Rows are points. The points of each table are mixes of a few directions, plus a little noise. How many directions does each table use, and how many do they share? Where both have some left over, give the other angles between the two spaces (their principal angles), to ten degrees, smallest first.
In the rows, zero is written as 128.

First (5 x 3)
[[148  52 131]
 [ 59  70 125]
 [136 140 128]
 [130 183 127]
 [166 194 129]]
Second (6 x 3)
[[132 127  72]
 [132 126  56]
 [121 131 247]
 [125 130 178]
 [131 127  76]
 [127 128 139]]
Directions: first 2, second 1, shared 0; angles 90

First (8 x 6)
[[ 84  37 140  79 199 101]
 [168 142 102 138  77 128]
 [133 171 133 150 113 143]
 [165 160 109 147  77 135]
 [108   7 116  67 176  88]
 [135 177 134 153 110 144]
 [128 196 143 161 115 152]
 [103 135 147 129 157 133]]
Second (6 x 6)
[[113 188 100 101 122 150]
 [122 122  61 123  97 138]
 [148 142  84 132 114 156]
 [103  82 215 117 169  77]
 [157  62 205 139 185 110]
 [124 173 103 156  79 137]]
Directions: first 2, second 4, shared 1; angles 40

First (7 x 9)
[[129 149 134 135 149 109 121 144 121]
 [117 130 159 137 146 146 139 133 146]
 [156  47  23  80   7 152 126  55 110]
 [123 152 151 140 159 116 126 148 128]
 [128 151 137 137 152 107 120 147 121]
 [117 140 161 140 155 136 135 141 141]
 [128 127 128 128 127 128 128 128 129]]
Second (8 x 9)
[[170 105 108 116 131 127 139 164 166]
 [ 78 131 151 157 146 167 128  99 136]
 [143 141  87 121 120  87 106 133  99]
 [160 111 144 111 126 133 149 155 155]
 [ 57 175 183 158 148 135 116  87  83]
 [188  89  66 113 127 121 131 173 179]
 [132 121 108 109  85 118 123 100  95]
 [ 95 151 177 139 140 136 132 113 110]]
Directions: first 2, second 4, shared 2

First (11 x 12)
[[171 142  88 137 177 197 180  86 135 176  95  85]
 [ 47 118 156 163  76  89  83 176 156  79 183 156]
 [112 128 137 127 105 122 121 136 138 104 143 133]
 [178 157  96 102 118 224 203  72 167 103 109  71]
 [133 117 136 124 147  94 107 138 100 151 119 146]
 [247 160  77  67 161 243 234  36 133 144  61  55]
 [181 115 144  74 151  74 110 124  64 151  91 154]
 [ 67 119 144 164 105  99  94 165 146 110 165 149]
 [100 123 148 127  96 100 104 150 132  96 150 147]
 [113 118 141 132 131  92 101 147 112 136 133 150]
 [ 57 109 142 191 144  76  73 179 124 158 159 161]]
Second (10 x 12)
[[199 124 141  90 151 179 119 159 123 214  69 149]
 [132 149  95 168 120  65  98 125  85 113 110 155]
 [169 122 143  59 145 154  63 218 189 165 133 144]
 [199 170  38 132 175 102 177  31  74 101  87  80]
 [ 86 107 168 150 111 129 102 172 137 155 140 160]
 [131  99 176 100 130 115 116 147 101 165 115 157]
 [ 71 128  87 184 178 118 179  57 131 100 173  64]
 [ 52 108 137 107 136  93 136 111 174  39 226  77]
 [114 121 159 140  87 141 139 130 115 130 115 152]
 [125 150 136 151  47 183 151 129 151  97 112 143]]
Directions: first 3, second 6, shared 3

First (9 x 18)
[[153 144 174  85  96 130 123  89  62 115 125 135 147 145 123 115 145 118]
 [106  85 236  32  79 236 105 171 136 131 133 175 201  42  84 148 130 177]
 [ 29 128  26 206  88 113 115 182  91 214 117  35  32 187 217 209 145 103]
 [128 144  62 197 176  83 122 131 186 129 133 136 106 138 157 122 125 116]
 [161 104 173 101 163 110 134  96 124  96  92 128 150 132  85 104 149 117]
 [109 100 129 105 107 168 169 168 130 136 140  91 112 109  94 141  86 154]
 [126 148  47 201 168  89 138 141 187 132 147 127  94 137 154 122 104 123]
 [181 171 148 109 118 111 131  79  97  96 151 164 151 138 126  88 121 122]
 [161 129 158 117 157 111 115  96 140 101 114 161 159 123 112 103 148 120]]
Second (10 x 18)
[[155  38 204  62 235  68 106  83  73 128   7 111 112 114 195 150 226  59]
 [ 95 118 121 167 132 118  95 132 150 136  97 113 136 158 102 142 167 120]
 [ 46 149  77 240  83 137  71 157 199 146 123 104 154 196  43 146 161 146]
 [131  93 155 111 168 104 113 112 112 129  77 119 124 129 148 139 172 101]
 [131 118 138 119 142 121 126 122 120 128 115 126 126 126 137 130 138 120]
 [151 107 153  90 158 115 137 113 102 125 107 130 120 110 160 128 138 111]
 [ 99 163  90 178  81 150 122 150 164 133 168 128 139 149  85 125 103 156]
 [116 138 115 147 114 134 124 135 141 130 138 127 132 137 112 127 123 136]
 [195 156 137  50 114 152 198 123  87 109 201 162 111  67 178  97  39 149]
 [158 200  89 114  55 179 188 151 133 115 248 161 126  94 122  95  10 182]]
Directions: first 5, second 2, shared 1; angles 60

First (8 x 32)
[[ 71 151 144 141 200 156 193 125 189 185 141 124 162 225 148 209  92 160
  102 146  58 108 144 136 158 125 174 164 122 101  73 153]
 [116 155 119 208 191 130 125 168 173 105 185 125 139 186 138 200 133 110
  109 134 108 123 202 110 112 136 152 130 114  85  90 240]
 [110 196  37 150 216 146 168 157 149  64 153 106 114 129 154 178 183  90
   78 149  51 108 167 157 131 117 224 129  60 114 105 208]
 [136  82 127  94  43  89 128  87 118 106 143 119 110  99 145  79  86 185
  157 128 156 143  75 134  98 105  67 125 143 145 127  49]
 [180  88 128 108 102 138  91 159  75 106 100 108 113  68 105  81 190 112
  143 116 183 141 114 132 164 141 109 133 175 187 194  66]
 [153  96 128 129  97 109 114 141 102 117 114 114 122 118 132 100 138 126
  130 125 153 140 121 126 128 148  91 137 141 161 165 105]
 [104 163 150 127 162 169 120 111 163 143 160 157 135 118  99 163 122 135
  151 120 128 114 141 120 132  87 174 103 143  75  74 148]
 [153  93 191  67  13  88  85  76  56 199  27 171 128  82 103  15  80 105
  155 106 185 147  61 109 101 165  33 103 126 156 196  56]]
Second (11 x 32)
[[109 152  86  59 119  99 187  52 154 204  37 132 151 184 156 139  70 151
  100 174  42  83  73  99 111 187 109 145  51 157 195 105]
 [120  58 105 121  96  98 144 169  79 111 118  68 114 153 181  87 153 155
  110 107 116 147  93 183 151 124 107 178 146 197 145  70]
 [223  73 233 247 142 132 157 214 147  93 172 107 157 161  97 169 116 117
  100 186 237 211 228  92 191 217  31 190 226 159 152 113]
 [138 150 164 138 169 162 158 126 163 158 124 142 153 147 101 173 114 126
  119 158 132 129 154 106 163 153 137 140 147 117 127 125]
 [155 169 159 143 115 123 113  90 155 138 124 180 138 105  90 136  84 101
  139 153 159 131 154  73  90 157  96  89 107  83 135 169]
 [ 65 108  73  62  91 116 101 119  67 123 116 109  92  97 169  57 163 143
  146  58  84 108  51 202 109  44 180 112 104 141  95  95]
 [146 151  45 171 182 121 112 146 182  74 173 102 125 160 141 206 166 132
  122 153  96  88 178  82 100 151 147 124 102 124 161 217]
 [139 151 183 154 147 164 110 136 138 126 158 162 133  94  83 139 128 106
  145 123 175 146 162 119 141 110 143 105 162  84  87 143]
 [117 143  99 102 102 105 115  93 124 133 109 141 120 118 136 108 112 125
  135 123 108 110 103 118  88 125 122 104  86 119 140 143]
 [ 80 117  16  95 117 104  80 135  96  75 152  89  85 111 181  99 191 144
  145  69  71  86  85 173  83  55 187 105  87 138 116 158]
 [116 137 242 117 128 186 132 130 104 173 126 175 139  78  73  96 112 108
  147 104 187 169 125 161 180  85 152 116 190  89  55  71]]
Directions: first 6, second 5, shared 3; angles 40, 50

First (10 x 32)
[[174 128 127 133 121 143 103 120 150 130 118 141  99 118 148 109 150 134
  163 145 111  80 115 147 152 162 159 154 136 107 111 126]
 [115 128 128 128 129 124 135 130 122 128 130 124 136 130 123 133 121 127
  118 124 133 142 131 123 121 117 120 120 126 134 134 128]
 [147 128 128 131 125 134 117 125 138 129 123 134 116 124 136 119 138 131
  143 135 122 108 123 136 138 142 142 140 132 118 120 127]
 [ 92 128 129 124 134 116 148 134 110 127 136 117 150 135 113 143 110 122
  100 115 141 166 138 112 108 101 104 107 122 146 142 129]
 [ 39 128 129 118 142 100 176 142  83 125 148 101 184 145  90 164  84 116
   59  94 162 222 152  89  80  62  67  78 113 169 162 131]
 [120 127 128 126 130 126 132 129 124 128 130 126 133 130 123 132 124 126
  121 125 131 138 131 124 123 121 122 123 126 131 131 129]
 [173 128 127 133 122 143 103 121 150 130 118 142  99 119 147 110 151 134
  163 146 112  80 115 147 153 162 160 154 136 107 110 126]
 [105 128 128 125 131 120 141 132 115 127 133 121 143 133 117 137 117 125
  110 120 137 152 135 119 116 110 112 115 124 138 137 128]
 [243 127 127 141 110 166  64 112 185 132 103 163  56 105 177  81 185 143
  216 172  84   7  96 177 190 214 207 193 147  74  83 124]
 [ 73 128 129 122 136 110 159 137 100 127 140 111 162 139 103 150 101 121
   86 107 150 187 144 104  98  86  89  97 118 154 149 131]]
Second (8 x 32)
[[170 141 117  91 136 122 139 130 141 152 114 133 128 153 137 167 115 112
  178 119  95 113 125 124 128 178 154 131 110 132 113 158]
 [133 107 150 123 125 137 150  87 148 138 135 136 143 168 151 154 135 125
  131 135 119 136 114 113 107 153 130 130 131 153 109 135]
 [159 115 148 125 131 131 178 100 128 143 135 136 127 166 131 177 143 134
  139 135 117 124 105 118 133 163 138 155  93 128 120 136]
 [119 138 125 122  99 136 133 159 103 116 135 153 136 118  90 140 130 126
   93 153 130 116 140 142 169  92 109 138 123  97 147 109]
 [ 97 148 154 171 151 126 106 158 107 102 117  98  80  60 113 101 134 148
  104 130 163 119 132 154 151  73 107 127 128  77 147 108]
 [149 118 158  67 122 147 132  74 190 161 114 151 162 202 182 194 108  91
  177 139  74 122 122 108  86 192 144 103 160 175  74 171]
 [ 96 132  86 161 126 114  91 164 101 104 136 111 123  75 106  48 129 143
   96 111 163 144 146 135 131  80 118 120 140 125 159 102]
 [101 125  84 164 133 111  95 152 107 108 138 106 124  82 116  44 131 145
  104 103 163 150 140 129 119  93 125 120 138 137 155 106]]
Directions: first 1, second 5, shared 0; angles 60

First (11 x 32)
[[125 136 117 121 119 122 132 120 136 141 122 131 133 119 130 132 117 114
  123 127 131 143 112 123 133 126 121 132 134 128 128 117]
 [118  66 133 199 153 177 127 115  90 131 140 127 129 172 179  99 158 178
  186 175 132 103 148 148 123  85 131 194  59 132 113 116]
 [116  73 140 239 133 143 129 105 109 138 133 127 136 181 199  89 155 163
  179 221 126 167 122 145 134  68 102 212  56  88 102 127]
 [ 95 136 123 162 199 175 152 108 119 149 139 134 164 104 133 184 121 133
  113 144 128  81 168  69  94 192 135 138 170 148 143 116]
 [133  60 136 178 131 176 122 124  85 122 143 129 104 187 170  78 180 185
  199 162 131 106 142 167 130  60 136 188  49 129 113 124]
 [162 178 145  31  82  69 112 169 157  90 124 123  92 106  58 126 129  99
   82  59 119 142 119 144 139 148 141  35 180 120 140 168]
 [102 126  97 130 161 127 121 117 125 146 111 116 187  82 148 165  35 108
  114 108 141  87 134 118 125 169 131 142 113 180 124  77]
 [166 172 112  20  44 111 137 133 156 139 124 150  63 129  69 104 179  95
  115  73 129 183  69 135 153  89 127  80 178 111 144 141]
 [140 161 131  87 106 102 129 138 149 122 125 131 114 114  95 135 131 105
  100 104 124 149 115 121 132 142 127  88 167 117 137 144]
 [148 153 153  96 104  84 116 156 146  96 129 122 107 126  95 120 137 119
  102 108 117 148 129 141 132 137 130  78 152 105 131 166]
 [103 144 120 144 173 120 130 122 134 134 120 118 179  86 133 176  64 110
   95 124 129 100 149  98 113 191 128 121 149 151 132 110]]
Second (11 x 32)
[[155 143 177 154 129 126  99 137 128  53 111 100  84 222 183 114 154 146
  146 131 130 109 159 194 151  94  55 121  55  67 121 249]
 [123 122  78  84  52 176 163  97 140 179 114 164  97 104 100  95 168 129
  155  97 148 149  91 107 167  88 171 159 155 147 120  65]
 [130 127 128 124  86 118 130 130 139 118 116 128 113 129 123 102 131 130
  131 119 130 139 126 141 161 108 140 130 124 118 105 126]
 [147 144 115  58 151 110 142 126 151 123 173 138 106 105  84 177 129  76
   61 124 113 149 117  91  89 167 116 108 239 115 139 135]
 [142 147 172 151 159 142 142 123 150  72 158 132  83 168 128 160 190 135
   92 161 113 127 181 105 106 168  91 119 191  52 136 235]
 [105  91 158 207  81  80 124 157 143 105 111 127 162  71 104  76 110 174
  127 154 121 150 169 122 159 154 216 130 123 118  89  96]
 [106 146  91  97 111 114 141 122 124 174 105 116 154 108 123 122  82  91
  130 106 132 125  86 126 164  97 138 126 127 171  95  55]
 [133  86 116 136 176 123  90 145  94 153 143 135 182  94 134 142  87 147
  152 126 131 119 114 139  62 154 146 132  71 189 189  81]
 [134 134  95  82 165 122 107 129 100 164 127 116 157 130 147 151  75  95
  139 103 133 111  80 150 103 110  96 120  85 186 153  87]
 [121 121 132 147 147 165 154 114 135 137 155 157 121 105 103 150 176 144
  114 153 123 135 154  72  93 174 155 139 195 113 153 133]
 [111 147 142 169 149 132 116 129 104 129  93  96 150 176 181 120 106 136
  162 131 132  93 132 162 155  94  89 126  43 136 112 146]]
Directions: first 5, second 6, shared 2; angles 30, 30, 70
